Rows are points. To make a cloud, some directions were put in groups of two or more. Within a group, all points are equally far from the middle, so they leave a hole (a ring in 2 directions, a hollow ball in 3). The other directions are filled evenly. Then the cloud was stretched, turned, moved and blurred a little. Count the holes, and give their numbers of directions, smallest first.

Cloud:
[[-48  30   2]
 [-37 -19 -43]
 [-37 -31 -52]
 [-24 -41  24]
 [ -6  -5 -18]
 [-22  13  19]
 [ 24   0 -16]
 [ -8  13 -40]
 [ 47  -8  35]
 [-45 -35 -49]
 [  3  60 -25]
 [ 16 -20  20]
 [ 22  -7  14]
 [ 41  25 -47]
 [ 34 -60  15]
 [ 10  -7 -16]
 [ 22   9 -63]
 [ 28 -21   1]
 [-11 -49  21]]
Holes: 0

Cloud (22 x 3):
[[-17  45   2]
 [-12  43 -52]
 [ 34  39 -28]
 [ 42  25 -45]
 [ 34  29 -26]
 [ -5  -7  -3]
 [ 43 -14 -16]
 [-18 -33 -13]
 [ 41  19 -38]
 [-14  30 -23]
 [-28  51   3]
 [ 38   4  30]
 [-18  59 -41]
 [ -8   0  -3]
 [  9 -28  17]
 [-17  36 -61]
 [ 36  26 -18]
 [-16 -33  16]
 [ 48   3 -15]
 [-21  66 -13]
 [ 43   2 -16]
 [-37   4 -40]]
Holes: 0

Cloud:
[[-19  40   8   4]
 [ 23  10 -37 -21]
 [-19 -25  27  54]
 [ 35  22  32  83]
 [ 11  16  25  43]
 [-36  53 -22   6]
 [  5  -6  25 -55]
 [-28  -2  19  26]
 [-82  -3  -9 -21]
 [ 25 -18  38  79]
 [ 39  17  -8  35]
 [ -5  39  -7 -22]
 [ 27 -34 -56  13]
 [ 53  -8 -16   3]
 [-33  -8   9 -19]
 [-61  45  -6 -34]
 [ 54  -9  21   9]
 [  9   8  58  -1]
 [ 18  66 -20  27]
 [-30  11   2  55]
 [ 16 -44   4  38]
 [ 24  -9 -43 -30]
 [ 22 -12 -10  16]
 [-12  11   2 -34]
 [ 12  27  18 -22]
 [ -9  57  -8  -4]
 [-48 -32 -27  18]
 [ -4  20  33  21]
 [-13  46 -19  -3]
 [-11  -4 -55   9]
 [ 51   8  15  29]
 [-11 -14  -7  26]]
Holes: 0

Cloud (31 x 4):
[[-31 -20   3  27]
 [-15 -16 -21  25]
 [-42  10  29 -42]
 [-44  22 -25 -57]
 [ 35  -4  -7  -6]
 [  3  27 -36  31]
 [-30  16  45  12]
 [ 33   7 -26 -37]
 [ 16  44 -15 -50]
 [-48 -12  33   6]
 [-52  37 -49  -7]
 [ 31 -13  -8 -22]
 [ 14  41 -48 -31]
 [-11  16  31  34]
 [ 16  44  28  -8]
 [-42  22  26  37]
 [  2  57  11  26]
 [ 19  21 -49 -37]
 [ -9  43 -12 -58]
 [-27  73  -9  11]
 [  2  36 -45  20]
 [-17 -12 -46   3]
 [-40 -33  15 -10]
 [ -5  56  28  -8]
 [ -9 -12  24  25]
 [-29  40 -10  45]
 [ 10  41  31 -19]
 [-65   1 -33 -30]
 [ -3  47  11 -46]
 [ 34  35  10   7]
 [ 24  -3  20 -27]]
Holes: 1 (4)

Cloud:
[[ 14  26  17  61   3  17]
 [-28 -42 -21  -8  -4  29]
 [ 12  26 -12  63  14  15]
 [ 39  19  -8  52  23  17]
 [  8  42  54   5  14 -32]
 [ 27  -2  35 -45   9  -7]
 [-54  29 -53  26 -18 -13]
 [-21  38 -11   1  13 -73]
 [ 26 -18  46   2  40  26]
 [ -3  53 -24  18   8 -71]
 [-35   4  -6 -39  27  35]
 [ 27 -21  22  10 -15  68]
 [ -7  -1  13  -6  -4 -61]
 [-68  41 -11 -13  15 -33]
 [ 38   4 -19  41  30  14]
 [ 27  34 -27 -17 -39 -13]
 [-60  41  19 -19  -6 -16]
 [ 34  67   3  29  10 -36]
 [ 47 -24  24  17 -30  39]
 [  6  16  31  54 -11  11]
 [ 22 -35  -3  -4  -4 -29]
 [-37  24 -58   6 -38  -8]
 [ 13  42 -13  23  31 -61]
 [ 64   1 -15  25  14   7]
 [-12 -29 -47   9 -12  26]
 [ -9  54 -17  -9  40 -48]
 [ 21   1 -17  18 -12  66]
 [ 40  10  40 -38  -9   5]
 [-21   2  -3 -53 -10 -19]
 [-53   1  16  22  26  13]
 [ 34 -25 -26  21  19  20]
 [ 34  21 -30 -23  12 -26]
 [-34 -20  21   6 -33  38]
 [  6 -11 -30  30 -43  38]
 [-43  -4 -43  38 -13  -8]
 [ 49  27 -26 -13 -17 -18]
 [ -1  26 -11  66  -3  10]
 [-35  50   4 -19  37 -43]
 [ 10 -29 -25  30 -16 -27]
 [-10 -11  21  20  10 -44]
 [ 12  53  51  -4  21 -22]
 [-48 -19 -19 -33 -12  20]
 [-47  47 -26 -12  39 -14]
 [ 32  47  29  40  -6 -29]
 [-15  37  -4  53  -2  31]
 [-31  44 -42  -6  35   4]
 [-42  46 -47   2 -18 -49]
 [-67  42   7 -14  22 -10]
 [-45  15 -58  -3 -29 -14]
 [-36  60  -7  15 -33   1]
 [ 52  18  -7  43  25   7]
 [ 34  30 -36 -20 -15 -17]
 [ 14  -4  -9  32  48  -1]
 [  3   7  26 -51 -17  -6]
 [ 14  -7   8   6 -16  75]
 [-43  41   5 -17  13 -57]]
Holes: 3 (2, 2, 2)
